Each wall is flat, endless, passes through zero and stands at right angles to its row. A trip goes straight from one point to another. Which walls does it cross, in order?

Walls:
(1): [-0.26 -0.69]
(2): [-0.34  0.17]
(3): [-0.11  0.53]
(4): [ 0.25 -0.27]
(5): [0.26 0.55]
(6): [-0.63 -0.43]
(7): [ 0.15 -0.54]
Trips:
[-0.53  0.63] to [-0.37  0.01] -> 5, 1
[0.03 0.37] to [-0.11  0.26] -> none
[-0.33 -0.43] to [-0.36 -0.16] -> 4
[-0.54  0.32] to [-0.38 -0.52] -> 5, 1, 3, 7, 4
[ 0.49 -0.62] to [-0.38 -0.91] -> 6
[0.54 0.63] to [0.51 0.36] -> 4

Walls:
(1): [-1.08 -0.14 -0.73  0.31 -0.15 -0.35]
(2): [ 0.26 -0.17 -0.81 -0.62  0.76 -0.65]
(3): [-0.15  0.15  0.03 -0.45  0.15 -0.05]
(4): [-0.47  0.38 -0.45 -0.48 -1.07 -0.44]
Trips:
[ 0.16 -0.46  0.20  0.30  0.90 -0.53] to [-0.22  0.29  0.33  0.60  0.47 -0.12] -> 1, 2
[-0.14 -0.31 -0.02 -0.32  0.11  0.40] to [-0.32  0.69 -0.23 -0.09  0.30 -0.58] -> 1, 4
[-0.77  0.14 -0.41  0.24  0.20 -0.52] to [ 0.38 -0.15 -0.24  0.46  0.55 -0.12] -> 3, 4, 1
[ 0.74 -0.20 -0.07 -0.20 -0.43  0.54] to [0.30 0.57 0.28 0.54 0.23 0.16] -> none

Walls:
(1): [-0.19 -0.66 -0.37 -0.11 -0.07  0.27 -0.09 -0.50 -0.23  0.32  0.37]
(2): [ 0.48  0.08  0.41  0.06 -0.55  0.07  0.66 -0.67 -0.16 -0.63 -0.48]
(3): [ 0.03 -0.19 -0.10  0.03 -0.19  0.32 -0.99  0.23  0.13 -0.46  0.58]
(4): [-0.86  0.41 -0.12  0.40 -0.49  0.54 -0.68 -0.36 -0.11  0.31  0.13]
(5): [-0.44  0.10  0.75 -0.34  0.02  0.52 -0.04 -0.30  0.17  0.02  0.25]
Trips:
[ 0.16  0.40 -0.56 -0.16 -0.02 -0.14  0.70  0.30 -0.33 -0.85  0.13] to [-0.39 -0.33 -0.04  0.06  0.14 -0.64 -0.31  0.05 -0.28  0.01  0.41] -> 3, 2, 1, 4
[-0.43  0.40  0.06  0.42  0.17  0.40 -0.22  0.28 -0.12  0.57  0.44] to [ 0.27  0.37  0.48  0.41 -0.24 -0.04  0.03 -0.81 -0.28 -0.52  0.32] -> 2, 1
[ 0.45  0.01  0.32  0.25 -0.24 -0.12 -0.18  0.49  0.09 -0.33 -0.09] to [ 0.16  0.01  0.15  0.11 -0.79 -0.23 -0.30  0.25  0.36  0.50 -0.13] -> 4, 2
[-0.26 -0.16 -0.35 -0.03  0.36 -0.37  0.68  0.15  0.38  0.69  0.77] to [ 1.30 -0.32  0.38 -0.49  0.23 -0.17 -0.55  0.54 -0.56 -0.06  0.11] -> 3, 1
[-0.50  0.78  0.37  0.06  0.17  0.61  0.30  0.35  0.82  1.07 -0.24] to [-0.35 -0.27  1.06 -0.05 -0.29 -0.45  0.30 -0.94 -0.42  0.05  0.65] -> 2, 1
[ 0.55 -0.27 -0.07  0.06  0.00 -0.35 -0.57 -0.46  0.97 -0.59  0.46] to [ 0.20  0.72 -0.69  0.19  0.17  0.05  0.56 -0.13  0.22 -0.21 -0.24] -> 1, 3
[ 0.47 -0.63 -0.32  0.04 -0.59 -0.07  0.50  0.23 -0.97  0.05 -0.17] to [ 0.49 -0.53  0.17  0.35  0.18  0.37  0.58 -0.73 -0.66 -0.41 -0.38] -> none

Walls:
(1): [-0.37 -0.77  0.08 -0.44 -0.16 -1.06  0.05 -0.23 -0.19 -0.07  0.71 -0.22
 -0.15 -0.34  0.10  0.05 -0.76  0.00]
(2): [ 0.61 -0.49 -0.84 -0.06  0.57 -0.22  0.48 -0.04 -0.42 -0.62 -0.33  0.23
 -0.23  0.04 -0.22 -0.41 -0.35 -0.35]
(3): [ 1.04  0.17 -0.29  0.21 -0.25  0.11 -0.24  0.64  0.10  0.29  0.17  0.50
 -0.56 -0.62  0.36 -0.57  0.01  0.38]
(4): [-0.04  0.63 -0.26  0.30  0.63 -0.56  0.06  0.70 -0.17  0.13  0.13  0.18
 -0.90  0.81 -0.90 -0.31  0.40  0.00]
(5): [-0.59  0.26  0.18  0.61  0.56 -0.53  0.14  0.13  1.04 -0.36  0.27  0.84
  0.84 -0.40 -0.44  0.28  0.20  0.58]
(6): [ 0.22  0.42 -0.10  0.31 -0.35  0.00  0.77 -0.29 -0.01  0.29  0.96 -0.13
  0.11  0.05  0.98 -0.34 -0.05  0.66]
(7): [ 0.48  0.31 -0.04 -0.25 -1.21 -0.30  0.70  0.67  0.40 -0.71 -0.09 -0.46
  0.07 -0.49 -0.31 -1.02 -0.89  0.64]
(8): [-0.83 -0.09  0.47  0.34  0.07 -0.70 -0.45 -0.15 -0.22  0.45 -0.75  0.02
  0.76  0.17 -0.01  0.38 -0.56 -0.12]
(9): [-0.58 -1.11  0.10 -0.16  0.42  0.25  0.46 -0.60  0.11 -0.02  0.43 -0.41
  0.04  0.24  0.53  0.06 -0.40 -0.02]
Trips:
[-0.38 -0.31 -0.28 -0.31  0.05 -0.11 -0.47 -0.39 -0.13 -0.57  0.28  0.05
 -0.47 -0.45 -0.10  0.40 -0.47 -0.29] to [-0.18 -0.78 -0.20 -0.26 -0.34  0.04  0.45 -0.21 -0.49  0.82  0.05  0.17
  0.27 -0.01  0.22  0.18 -0.55  0.02] -> 6
[-0.32 -0.25  0.03  0.69 -0.26 -0.59  0.43 -0.07  0.31 -0.57 -0.03  0.76
 -0.23 -0.57 -0.17 -0.24 -0.09 -0.33] to [ 0.38  0.83  0.48  0.39 -0.30 -0.71  0.09 -0.31  0.39  0.30  0.26  0.12
  0.39  0.58 -0.23 -1.03  0.14  0.21] -> 6, 2, 1
[ 0.08 -0.16  0.34 -0.89  0.70 -0.20  0.04 -0.07 -0.40 -0.40  0.02  0.08
 -0.27 -0.32 -0.39  0.00  0.46 -0.36] to [-0.05 -0.95 -0.24 -0.69  0.15 -0.33 -0.51 -0.17  0.82 -0.05  0.24  0.46
 -0.02  0.77  0.09 -0.35  0.64  0.54] -> 5
